Every row gives one point. Before rounding, the points of a table are all equally far from one centre. They may lie mostly on one side of it. Where is the centre, to within rounding?

Points, 9 rows:
[[ 50  19]
 [ 65  -9]
 [ 32  27]
 [  9 -57]
 [ 50 -48]
 [ 63   0]
 [ 64 -27]
 [ 66 -14]
 [-21 -19]]
Centre: [ 22 -15]

Points (11 x 6):
[[-82 -51 -19 -58  -7  28]
 [ -7 -55   5 -45  15 -29]
 [-95   1  -3  -1 -49  60]
 [ 13  -6  -3 -25  31  40]
 [-13 -71  51 -12 -22 -32]
 [-62 -51  12  42  62  49]
 [-11   4 -49  -4  38  27]
 [-82 -44  51   8  51 -12]
 [-21 -71 -38 -16  45   5]
 [ 15 -51  53 -16 -21  -1]
 [-49  16  28  27  60  -9]]
Centre: [-45 -30   4  14  -7  12]

Points (16 x 11):
[[ -4  23  20  36 -22   6 -17  71 -22  42  24]
 [ 19   9 -39 -40  -2  -7 -13  34 -15  18 -44]
 [ 58  11 -17  -9  13 -42  42 -11   6  25 -32]
 [ 45  10 -52  30   0 -13 -28  56  -9  15 -30]
 [ 37  21 -41  -6  26 -22  78  11 -33  38  14]
 [ 57  54 -30 -35 -36  20   6  38 -28  23  11]
 [  2  13  46 -11  70   9 -23  19 -26   6   8]
 [ -2  40  18 -47   7  39   5   0 -12  24 -26]
 [ 63  55  -7 -39  30  14  31  -8 -16  24 -18]
 [ 23  -1  -1 -14   9 -24  13  24  19  30  84]
 [ 95  20  -9  37  -2  32  46 -32 -17  13 -22]
 [ 49  -8 -47  47 -26  32   7  -4 -39 -52 -13]
 [ 33 -11  19 -22  29  25  91   6 -57  26  20]
 [  2  -9   8  29  -7 -14  68   8 -19  -2 -52]
 [ 22   8  15  12 -33 -36  29 -15 -12  49 -25]
 [ 76  55   0  19  42   1  25   4  -3  -7 -32]]
Centre: [ 34  -7  -2  11   7  20  16  17 -18   8  12]

Points, 22 rows:
[[ 20   6 -34   3  19 -42  38  58 -16   0  45 -13  29 -66  -1 -54  74 -38]
 [ 27  22 -39 -21  -7 -14 -30   2   7  46  17 -17   7 -69 -43  -6 -41   9]
 [ 51  11 -47 -45 -12 -15   7  49  26 -17  33   9  42 -23 -53  -5  46 -64]
 [ 72  52 -33   1  60 -31  21  29 -38   8 -26 -13  15 -16  36 -62  29   5]
 [ 27   8 -41 -18   4 -26  15  -2 -26 -21  36 -95   9  -6  11  -8  49 -28]
 [ 32  24  -4 -78   9 -38  -2  19 -19  65  19  34  37 -11  -2 -16  -7  29]
 [ 12  38 -47 -23  45 -41 -46  21 -12  30   4 -18  -1 -26 -64   9  53 -47]
 [  0  26 -50 -27  57 -12  12   2  -3  42 -30 -19  40 -33 -53 -14  -6  29]
 [ 43  38 -64 -16  29 -79  15  26  13   7 -11 -34   0   2 -16 -31  26  -1]
 [ 57  40 -32  -2   8 -42 -21  40 -18 -10  68  -7  21 -26 -50 -21   2 -14]
 [ 45  18 -41 -19  31 -63   3 -15  13  20  19 -20  -7 -19 -13 -57 -23 -61]
 [ 21  35 -35 -10  -5 -94 -14  -6   2 -23 -18 -43  21 -56 -24 -11  27   2]
 [ 58 -13 -49 -36  38 -54 -29 -22  19  36 -41  -5  38   4 -34 -22  56 -26]
 [  0   0 -50 -16  22 -48 -66  16 -13  14  28  -7 -13   0  -7  -2   9  -4]
 [ 47  41   7 -31   7 -44 -38  33 -37 -13  27 -67  18 -56 -50 -28  61 -35]
 [ 79  -1 -12  -7  27 -37   1 -20 -19   8   5 -19  23   4 -79  -7  13  21]
 [ 27  47 -55   4  45 -51  23  36  20  58  13   5  58 -46  -5 -33  39  -2]
 [ 52 -12 -34   2  19 -22   3  45  27   7  48  -3  52  -9  23  -3 -22 -11]
 [ 62  60  16 -66  -5 -10 -19  16  31 -52 -27   4  41 -73 -15  -2  26 -27]
 [ 73   6 -30 -40  24 -37  13  22 -12 -17  11 -23  15 -76 -63  11   8 -52]
 [ 44 -25 -25 -12  44  16 -26  -7 -53 -32  34 -59  26 -18 -19  -1  55  12]
 [ 47  39 -37  27  14 -72 -18  35 -17  17 -20 -44  30 -45  -1 -32  12 -39]]
Centre: [ 33  18  -4 -27  16  -5  -1   1  -3   9   3  -8  21 -34  -3 -22  38 -15]

Points:
[[-12 -63  11  -8 -34   1  37 -42  32 -35  -3  18 -21 -19  56  52 -12 -51
   11  23  57   5 -20  29]
 [ 36 -26   4  16  -8 -10 -16 -60  69  -1  16  23 -19 -40  64  35  -6  12
  -18  36  68  17  23 -17]
 [ -1   0 -28   9 -50 -42  11 -14  57 -23  24  24   1 -39  22  25  16  17
   -3  12  77   9   2  -5]
 [ 21  18  17  -3 -15 -42  -4 -46  53 -28 -16  22 -16 -40   5   9  19 -54
   -2  71  22  23  -9 -23]
 [ 13  -8  10  -3 -34  10  27 -59  56   6  36  14  -2 -24 -15  55  -9 -30
  -36  27  -2  23  -2 -37]
 [ 52  -9  18  18 -34  41 -34 -28  26   3   8  35 -20 -24  32  51  19 -16
  -36  64 -23  -6   3 -15]
 [ -3  -3  29 -33  -5  29  13 -51  34  -7  14 -12 -50 -74  21  17 -12 -25
   -9   8  52  -1 -24 -36]
 [ 38  -4  16   0  13  11  14 -20  52 -25 -11  13 -28 -12  26  20 -35 -24
  -25  16  32 -27 -38 -26]
 [ -1 -14   3   6 -48 -40 -10 -29  54  22   7  22  12   3  57 -13   5 -21
   -5  14  57  45  27   0]
 [ -2  -8 -26  15   2  10   2 -38  23   1 -37  56  13 -23  39  63  34 -40
    3  -2  68   5   1  17]
 [ -4 -52  40   6 -13 -12   6 -30   7 -20  30  61 -16  -8  12  60  49  -2
  -37  74  49 -27   9 -28]
 [ 29 -17  17   5   5 -15  25 -31  61  39  37  60  22 -21  59   8  -2 -61
  -49  37  30 -17 -17  24]
 [  9 -21   0 -23 -10   9  -5 -47  59  13 -14  35  -6 -13  59   4  60 -12
  -40  42  55  13   1 -14]
 [-24 -46  11  15 -19 -18  10  39  61  56  -5  33  11 -26  33  26  11 -61
   28  50  54   6  -1   8]
 [ 14 -48 -16 -58 -25  -2  22 -48  28  22  35  56   7 -13  44  16 -25 -32
  -15   3  47 -10  -9 -47]
 [ 10 -12  10  25 -33 -22  29  -6  25  20 -13  34 -16 -22  48  10 -21 -19
   -3  14  40  63 -25  48]
 [ 43 -47   8 -16 -26  -2   6 -18  27  -3  39  58 -20 -13  28  18 -11 -29
   27  77  17 -16 -51  15]
 [  8  10  10   8 -42  15 -23 -27  58   8  34  55 -10  -4  47  53  49 -13
    3  25   6   8 -20   2]
 [ -3 -28  11 -13 -27  21   8 -42  -3  19  27  78  -8 -24  52  23   5 -41
   -6  -3 -14  67  10  -2]
 [ -7  17 -26  -3   0  61  25  -4  28  15  23  39  -3 -69  59  28   8 -21
  -46   4  39  16  -8  12]
 [ 16 -34  12 -22 -12  17 -14  21  37  14 -43  80  -3 -52  35  65  16 -26
   -6 -16  25  -2  15 -29]
 [ 10 -13  11  21 -41  26  46   3  18 -13  12  46  17 -11   3  34  -2 -41
   -5  32  76   0  -4 -50]
 [ 14  -5  16 -28 -25  14  -9  -1  20   0  13  39   5 -14  95  55  -3  10
  -48  16  44 -28  21  37]
 [-16 -11  14  16 -38 -21 -26  18  28 -11  16  34 -21  -9  45  68   5 -43
   -4 -17  76  40   7 -25]
 [-16 -31 -18   6 -18  11  -3 -20  47  -7  -8  43 -29 -61  39  30 -24 -93
  -35  16 -13 -34  12 -17]
 [ -7   0 -27 -37  -6 -27  -4 -26  30  -1  14  28 -69 -25  -2  39 -33 -52
  -22  59  49  -9   7   5]
 [-50 -42  -1 -14  -8  -2  17 -12  57  -6 -14  66 -27 -52  21  11  -9 -44
  -55  26  60   1 -22 -18]
 [-37   2   9 -20 -54  -9  16 -51  50  -3  -2  26   0 -20  51   3  -4 -11
  -43  55  39  18  35  -6]
 [ 15 -46   5 -21 -24  18 -17 -50  52   3  45  45 -52 -37  24  20  55 -23
  -31   5  45  14  24  -9]]
Centre: [  2 -29  13  -4 -10 -12  -7  -8   5   8  17  23   1 -47  29  28   4 -30
 -15  29  27   0   4  -2]

Points (28 x 24):
[[-11  52  67  14  21 -56  51 -16  31   1 -25  31  -7   7  -2 -31  60  45
   -7   4  64   1  22   8]
 [-43  49  41  36  16 -60  68 -11  51  18 -19  46  23  52 -21 -66  26  36
  -49   2  37  -9 -23  33]
 [ -6  50  63  11  36 -59  78  -1  23  -6  46  40  39  55  -2 -34  19  26
  -43   6  57  -6 -31  38]
 [-24  64  46  43  -3 -90  52  -7  22 -31   5  37  16  20  -2 -32  23  39
  -29  18  47  18   9  35]
 [ 14  19  55  32  24 -77  86 -23  56   0   3  52  57  40 -43 -45   5   4
  -36  20  24 -28   3   6]
 [ 25  66  58  68   4 -74  52  17  26  36 -13  34  25  14 -31 -45  46  19
  -30  34  17  -2 -13   0]
 [ -4  51  71  50  12 -37  82   7  45 -53   9  51  12  35 -12 -44  27  53
  -74  13  16 -56 -16  -3]
 [-21  56  86  34  27 -69  56  50  34  -3  11  40  16  16   9 -51  24  14
  -41 -17  35 -24  10 -16]
 [ -6  20  62  72   4 -17  56   6  66 -14   3  31  31  -2 -29 -55  53   2
  -41  13  37 -55 -65   8]
 [ -3  11  32  26  49 -55  61  13  60 -33  -7  50  35  14 -12 -19  53  32
  -47   8  61 -57  20  25]
 [-23  32  50  62  -2 -53  84  29  53  -2 -13  60  -1   3   6 -47  30   5
  -26  -2  36 -25  20   9]
 [-12  41  62  46   6 -44  63  -1  44 -23  20  65 -19  20 -24 -41  39  19
  -41  10  47 -23 -22  41]
 [  2  29  55  33  23 -83  81  32  46  12   3  -9  39  34  -2 -31  28  36
  -61  22  58   4  -6 -17]
 [-10  39  81  66  28 -46  27  27  54  21 -12  32  -4   9  18  -8  27  33
  -72  29  36 -37   0  24]
 [-15  37  95  35   7 -67  42 -21  62   4   2  59  20  32   3 -46  42  43
  -20  30  35   2  14  21]
 [ -3   3  75  50  22 -27  45 -31  67 -20 -24  70  32  29  -1 -73  49  14
  -55  16   6 -39 -28  21]
 [ -7   9  29  66  13 -65  69  29  28 -11 -11  84  -3  15 -21 -38  34  24
  -40  44  29  -4 -19  11]
 [ 24  72  34  29  23 -65  81   6   9  11  22  26  28  31 -22 -42  39  46
  -47  -9  22 -32  -9  34]
 [-42  18  42  49   9 -72  39  24  47  10  51  50   9  -1 -29  -5  48  24
  -44   9  18 -39 -23 -18]
 [-50  17  44  30  42 -40  58  12  40 -45  -7  65  12  16  -8 -57  81  18
  -57  12  15 -26   2  -1]
 [ 12  34  57  50 -12 -44  43  20  67   3   9  50  22  -9  -4 -66  57  23
  -46  37  56   3 -29  28]
 [ -4  66  74  11  35 -36  28  -1  74   4  35  59  15   3  10 -46  27  -6
  -54  34  35  18  28  -2]
 [-13  34  28  47 -17 -63  57  22  60   6   2  36  18   2 -12 -49  80  44
  -43  41  53 -17  -9  10]
 [-20   6  46  45  20 -79  75 -14  48  15 -14  53  20  33  16 -40  36  30
  -70  18  52 -27 -18   7]
 [-10   4  22  29  37 -74  84   4  51  -7  15  50  11   7 -11 -28  40  30
  -58   3  33   6 -47   0]
 [-13  53  41  33  57 -70  58   5  35 -25  16  33   8 -17  13 -10  40  33
  -48   8  48  19 -31   6]
 [ 16  72  59   6  12 -53  59  14  61 -16  10  50  16  23  19 -25  86  18
  -43  -3  32  -5 -17  -5]
 [-24  34  55  66  19 -78  44  22  36  -3  -1   0  29  33   1   8  57  37
  -65   3   2   6  20  -4]]
Centre: [ -6  28  28  21   9  -8  28   0  25 -11   1  22  37  23   4 -26  13  19
 -28  25  15 -19 -10 -12]

Points:
[[-14  25  16 -16 -40 -50 -26 -39  -3 -57 -28 -23  39 -26  42 -17 -32  -7
  -10   0  15 -22  24  42]
 [-46   3 -26   7 -29 -55  27  16  10 -11 -11 -35  36  -1  33  -2 -25  19
   16  34   5 -56  74  31]
 [ 31  51 -37   0   9 -34   6  -6   1 -10 -21 -21 -21 -27  59  -6   0   5
  -42   5  28  16  68  36]
 [  5  20  12  17 -19 -53 -39  11  12 -65  10 -32  10 -54  35  -8  -6  21
  -12  34  32  -3  50  42]
 [-29   7   3  18 -13 -48   8 -22  40 -37 -11 -55  12 -38  39  26 -30  14
    5  48  16 -35  41  60]
 [ 26  32 -25  -5 -48 -81 -24 -14  24 -49 -18 -40  14 -37  36   6  -9  -4
   13  43   8  -3  28  19]
 [-18  16  -3   4   6 -21 -16 -15  23 -71 -40   1  10 -12  14 -20 -39 -24
  -11  37   0 -21  67  34]
 [-23  10   7   4 -26 -23 -15 -25  -4 -34   2 -59  -3 -12   2 -22 -13  21
   20  34   7 -39  57  46]
 [ -1  23 -32   4 -29 -64   6  -2  -3 -73 -32  -6  44 -35  58 -16  -4 -15
  -12  11  34   3  58  10]
 [-29  15 -17  38 -57 -54   1 -11  43 -14 -14 -33  14 -34  18 -12   1   0
    1   5  35   5  58  63]
 [ -4  15 -18 -14 -48 -60  -7  20   8  -9 -30 -43   1 -37  45  18  16  23
   44 -19  16  -4  55  47]
 [-18  35   4   6 -12 -48 -54  20  14 -30   6 -41  46 -42   5  40   1   1
  -29  25  11 -20  59  45]
 [ 31  51   8  18  -9 -14   4 -18  25 -37  -4 -24  42  -8  48  -4 -31   7
  -17   6  39 -33  88  14]
 [ 24  44  14  -6 -13 -59 -29   0  23 -32  12 -25   3 -32  15 -33  13  35
   10 -26   9 -17  45  34]
 [ -2  18   1  24 -20 -52   1  -9  22 -39 -11  -8   7 -30  47  -3 -21  31
  -19  38   9  -2  88  52]
 [-21  34 -37  23 -20 -35 -66  -1  19 -37 -16 -23  40 -19  35 -10  -5  30
    3  30  41  -1  52  21]
 [ -4  61 -37 -14  -1 -70 -14  10  15 -30 -22 -27  43  -4  56 -14   0  42
   14  30  21 -20   2  48]
 [-27  17 -28  14  -5 -25 -14  27   3 -80  -9 -59   1 -27  30  15   3   5
  -21  -9  33 -11  68  38]
 [-12  52  -5  -4   7 -29  14  -4  21 -51 -16 -53  42 -33  61  20  -2  28
   13   7  37 -21  71  32]
 [-33   8 -54   2  -3 -40 -43   8  -8 -48 -19 -18  18 -31  29  46  -3  16
   17  34  38 -33  48  40]
 [ -3 -14 -43  -7 -36 -40   8   8  15 -22 -20  -1  23 -14  38   0  -1  20
  -32  -5  68 -14  50  95]
 [-19  34  -7  27  -2 -36 -18  27   8 -12  -1 -24  16 -39  21 -49 -12  13
   48  11  24 -27  54   1]
 [  3  13  -6  -4  18 -16 -38  33   0 -21 -51 -39  32 -41  64 -15 -20  12
   11  32  38 -28  61  21]
 [ 11   4 -53  -7 -54 -48 -19  33  20 -11 -30 -48  38  -9  47 -14  17  38
   -5  15   2 -11  49  65]
 [-40  20   3  17 -22 -18  -3   4  -8 -43  -2 -25  11 -11  26 -26 -46  35
   -3  21  11 -46  59  53]
 [ 21  23 -20  17  -2 -54 -25 -22   2 -55 -11   6   1 -17  19 -24  -7   4
   10  14  -3 -38  71   5]
 [  3  24 -17 -10 -60 -19 -42  39  11 -52 -47 -45  -5 -15  -4   7 -43  11
    4  23  22  -1  18  27]
 [-29  36  13 -16 -38 -58 -12  -7 -25 -32 -39 -24  17 -29  60 -21  19  20
   -4  46   9  12   7  31]
 [ -7  32 -30   3 -13 -29   1  -4   3 -43 -18 -34  33 -29 -15   7   2  31
  -17  42  14 -28  86  53]
 [ 31  -5  10  -7 -20 -43 -20  -1  -7 -48 -30 -50  20 -29  37   8 -23  -1
    9  55  11  35  44  50]]
Centre: [  3   2  -9  -3 -12  -7  10  14  19 -13  -7  -8  23  -7  25  13   7   1
  -9  12  14 -10   9  16]

Points (31 x 24):
[[ -8 -12  18 -59   2  25  11  -9 -22 -24  24  22  39  17 -57  -9   6  11
   71  47  34  20  35   5]
 [ 25 -37  -8 -67  22  26  11 -14  11 -21   9  -6  40  35 -44 -26  14  16
   84   0  14  16   3 -17]
 [ 18 -25  35 -43  -1  32  47 -28 -39 -36  20 -22  20 -11 -62  -2   7 -16
   55  18  43 -13  39  18]
 [ 36   1  -4 -33 -10 -24  27  16 -40 -29  -9   5  24  11 -34 -28  26  -3
   75  -3  55  34   3  51]
 [ 15 -29   1 -26 -16  11  46 -20   0 -32  -6 -20  59  13 -76 -40  19  20
   51  19  27 -25  20  34]
 [ 31 -10  22 -64 -16  24  44 -18   2 -27 -10 -15  30  41 -40  14  38  -3
   69  18  47   4 -25  21]
 [ 20 -43  12 -28   8  18  20 -14 -25 -36   5 -25  43  23 -72 -29  14  18
   60  17  52   7  27  25]
 [ 41 -43  19 -56   7  14   6   3 -26  -6  -9  18  23  19 -70 -17  38  -2
   49  -1  70   8  39   7]
 [ 24 -28 -12 -47 -40   6  34  -7 -16 -51  11 -22  27  43 -65 -37  17   6
   34  25  55  11  15  24]
 [  8 -16  33 -43  -4  -6  61 -11 -11 -40  13  17  41  26 -50 -18  -1 -26
   51  69  51 -18  11  30]
 [  3 -41  33 -43 -12   2  40   1 -31 -10  -4   8  65  17 -37  16 -13  14
   62  12  37   7  36  25]
 [ -3   3  55 -62  -8  29  35  -8  -7 -16   7  -3  50  31 -58  -3  19  -6
   56  27  19  -8  -3  21]
 [ 19   2 -14 -39  -2  37  39  -7 -37  -3 -12  17  69  24 -54 -13  -6  -6
   20  30  32   0  48   8]
 [ 18   2  30 -11   6  47  23   2 -27 -30  -1  -3  36  40 -44  -4   8 -11
   59  33  48 -14  13 -11]
 [ 24   8   4 -42  24  14  -2 -17 -43 -17  19  -2  33  20 -81   1  28   9
   47  22  35  -3  35  11]
 [  8 -33  13   0   3 -20  19 -19 -21 -52  -2   7  45  30 -61 -11   1  21
   62  17  12 -18   3  31]
 [  2 -30  27 -43  -9   6  12 -21 -30 -50 -16 -14  68   4 -56 -21  33  -8
   38  25  47   0  12  25]
 [ -1  -2  14 -43  28 -10  63  -5 -32  -8   9  23  44   1 -56 -17  12  -1
   67  53  31 -19  42 -16]
 [ 14 -26  39 -54  -4   4  16   1 -18 -22  29  21  51  17 -60   2  -3  -5
   82  20  23  12  11  33]
 [  8 -29  36 -31   6 -13  73  -3 -28 -16  40 -27  14  40 -55  11  15   5
   52  -2  32  12  33  15]
 [ 19 -21  35 -23  -9  -8  38 -55 -21 -35   5 -11  28  18 -65  -7  -3   2
   62  10  31  -7  39  16]
 [ 19 -18  39 -52  33  11  35  -2   1 -16 -34  -3  13  10  -6 -29  33  -5
   95  11  23 -14  -8  25]
 [ 14  -4  46 -34   5  25  15 -11 -20 -37  14  -2  45  14 -67 -34   5  31
   41  57  62   6  -1 -14]
 [ 46 -12  53 -19  16  37  19 -12 -17 -33  10  18  33  38 -68  10  16  -5
   44  19  27   1  16   4]
 [ 37 -10   7 -67  -3   5  30 -23 -24 -71  -6   9  25  17 -38 -56   4   9
   43   1  59  17  -1  28]
 [ 21 -35  13 -43 -48  30  24   0 -21 -33   9   6  37   4 -82  11  16   1
   34  34  37  19  36 -11]
 [ 18 -48  34 -18   7   3  35 -21  -4 -27 -14 -14  54  34 -58   3  13  18
   65  45  13  -1   3  28]
 [ -3 -19  16  -9  -8   2  20   3  -8 -39  21  16  65  46 -43 -11   4  25
   45 -11  50   6  31 -12]
 [  2 -19  16 -27 -33  31  16  -3 -17 -24  12   9  58  15 -56 -38  10  13
   53   4  54  24  28  35]
 [ 21  -9  30 -45 -31  -8  18   0 -15 -29  -1  -1   8  64 -42   8   6  14
   54  20  51  37   6  23]
 [ 46 -37  40 -25 -20  31  41 -20 -31 -46  -5  16  21  33 -42   2  -4  11
   46  21  29  -1  37  17]]
Centre: [ 23 -20   2 -28   5  -7  30  -1   9  -1  13   5   9 -16 -17 -13   9   3
   8  18  26   6  -5   3]
